Each wall is flat, endless, passes through zero and stands at right angles to its row. A trip goes straight from one point to another. Which walls does it cross, in order?
In the rows, 128 means zero.

Walls:
(1): [141 124 150]
(2): [ 98 154 152]
(3): [159  96 108]
(4): [126  92  87]
(5): [182 105 100]
(6): [155 127  97]
(7): [158 104 159]
(8): [138 151  76]
(9): [171 132 125]
(10): [114 210 137]
Trips:
[152 117 126] to [132  59 149] => 8, 6, 9
[145  72 121] to [164 123 149] => 4
[125 171  93] to [113 141 123] => 9, 6
[147 112 149] to [114 138 123] => 2, 5, 3, 9, 10, 7, 1, 8

Walls:
(1): [ 91 123 191 138 126 132 106 144 112 171  99]
(2): [139 104 139 119 132 153 144 136 108 156 181]
(3): [158 135 106 152 126 146  91 133 153 113 158]
(4): [ 87 140 135 150 160 130 158 139 125 135  93]
(5): [156 111 191 130  82  74 128 122 132 100 128]
(6): [123 121 179 135 122 151 172 118  59 177  93]
(7): [155 148  93 126 146 122 125 131 163 127 106]
(8): [175 148 128 134 166 107 130 149  77 156 140]
Trips:
[ 78  81 107 159  98 138 156 138 130 165 121] to [128 115 126 134 135  65 137 161 124 146 107] => 5, 2, 8, 7
[186 114 114 187  89 122  70 127 166 120 171] to [130 145 128 169 146 187 229 154 215 174 129] => 5, 4, 6

Walls:
(1): [114 129 136 100 165 167 140 141 128 125 142 140  99 145 137 131  86 169
 162 153 139 120  94  71]
(2): [155  96 189 139 117 130 115 184 142 125  56 110 177 137 129 158 153 102
  73 216  73 201 139 121]
(3): [ 69 116  89 152 108 110 205 119 105 161 140 112 135  97 115 103  91 200
 113 106 154 104 111 133]
(4): [150  98 133 140 128 120 152 100 145 144 120 149 119  72 161 160 117  83
 136 125 172  93 192 136]
(5): [146 105 162 113 134  98 146  94 124 108 146 136 160  64  52 133 124 123
 114 129 112 176 143 117]
(6): [107 165 148 153  84 124  88 111 186 190 185 110 141 202 149 157 121 155
 145 134 141  65 126 116]
(7): [199 130 140 161 130 136 128 185 151  89 112 102  91 159 132 142 138 101
 137  96 115 129 126 110]
Trips:
[100 152 137 209 142 104 144 175 144  97  74 182 151 184  92 138 147 163
 110 181  68 128 116 132] to [161  64 100  95 192 125 133  96 166 151 171  83 150 184 116 120 126 106
 118 126 118 151 113  86] => 1, 5
[146 121 105 134 100 140 136 131 142 134 123 168 133  76 116 149 145 130
 124 121 112 149 104 122] to [109 152 155 121 166  99 136 123  61  96 136 119  93 149 122 132 143 146
 149 103  77 127 134 165] => 4, 7, 2, 3
[123 159 124  80  79 127 133  87 118 153  99 124 125 191 122 113 146  85
 135  93 124 120  90 134] to [146 152 145  79 141  87 189 113 170 199  99 148  72 170  90 136 112 106
 178 180 124 120 108 131] => 1, 4
[100  99 108 126 158 109 141 122  96 136 203 113 102 144  86 119 144 103
 137 110 154 143 116 135] to [135  95 124 185 165 143 148 101 138 149 146 105  97 164 129 137 147 119
 142  63  99 119 101 131] => 6, 7, 5, 1

Walls:
(1): [154 102  90 125 134 140  80 133 104 126 115 123 117  62 104  83 102 144
 103   9 100 159 168 110 165 110  90 104 168 163 110 114 132 116 142  86
  49 120 164 155 117  78 108 134 140 109 138 159]
(2): [129 110  91 122 107 137 158 103 108 149 133 124 136  97 147 150 162 105
  95 170 118 154 117 165 152  83 133 102 118 128 157  94 154 130 137 139
  86 104 110  91  90 105 148  99 136 127 115 116]
(3): [161  88 178 112 113 121 139 165 136 160  80 156 200 110 127 167 162 111
  63 140 151 152 156 116 144 119 121 118 162 182 108 148 170 134 115 132
 115 118 148 145 152  99 133 114 133 125 152 145]
(4): [ 90 147 113 145 117  45 129 138 146 147  91 105 144 112 109 128 140 125
 163  75 112 211 111  85  71 108 152  90 112 124 180  99  67  92 129 133
 136  85 126 163 128 147 103 115 131 115 163 153]
(5): [116  90 152 150 124 149 131  53 107  84 107 102 134 120  82 168 110 119
 114  74 135 138 152 123 108 111 157 143 212  99 106  99 105 139  94 101
 134 140 185 113 172 134 158  99 131 119 131 144]
(6): [127 143 152 129 106 107 164 189 137 143 115  88 134 157 117 154 131 140
  98 116 138  88 121 116  99 117 104 134 169 130 103  95 142 144  86 190
 103  75 144 114  97 175 129 151 118 118 162 116]
Trips:
[147  95  98 128 171  98 174 165 188 112 100  95 105 146 151  97 137 117
 130  99 163 135 151 140 137 135 116 159  97 176 121 178 121 123  82 138
 127 146 132 133 135 177 106 100 106 139 139 101] to [ 92 183 141 146  96 104 112 186 110 147 137 152 165 147  91 120 119 143
 176 131  84  88 143  94 143 127 134 142 147 141 146 139  84 167 149 163
 133 153 111 125 101 137 163 131 146  84  84 167] => 3
[133 154 133  56  93 116 159 143 130 142 166 139 121 125 122 145  82  68
 124 134 188  82 114 106 152 166 158 134 122 171  85 147 132 122 167 163
 126 116 131 101  99 112 146 140  85 113  97  93] to [163 117 105  94 122 177 150 127 134 114 145 186 116 137 170 130 159 118
 141 113 103 151 117  72 122 116 105 112 107 146 149 157  91  96 186 129
 136  96 113 136 184  76 130 170 110 139 155  95] => 6, 1, 2, 4
[190 170 119 110 170 106 162 113 112 164 145  77 104  99 158 148 123 176
 137  99 114 132 129 129  76 110 128 139 163  71  73 120 119 123  74 122
 105 133  69 111 102  64 106 139 146 165  53 150] to [163  93 103 116 159 164 144 161 155 160 116 138 103 156 158  88 100 172
 131  84 111  56  66 113 129 167 174  87 148 126  79 125 145 178 131  78
  70  95 150 143 111 150 120  61  91 110 146 143] => 2, 5
[116 127 117 162 102  79 141 150 141 119 150  73 106  99 129 118 126 141
  85  97 101  93 160 106 129 181 108 157 117 112 136 181  93 122  87  87
  90 132  89 142  72 127 135 150 151 108 105 128] to [114 139 107 122  95  89 146 159 141  88 124 125 108  75 136 129 201 142
 167 128 104 131 136 155  87 146 147  82  83 107 104 115 143 153 129 165
 130  90 125 125 107 119 140 165 102  87 152 134] => 2, 1
[ 85 119 119 117 130 115 116  74  75 103 155 136  78 183 102 147 108  97
 129 152 122 109 119  89 135  68  99 155 174 130 152 129 111  86 101 167
 146 103 156 157 127 134  97 150 138 166 123 103] to [116 139 161 161 147  99 114 155 112 110 119 122 178 149 122 150 133 137
 144 123  57 148 117 152 207 148 131 138 130 115 187 163 172  81 136 126
 175 181 138  91 111  88 156 186 108  81  86 137] => 4, 6, 5, 3
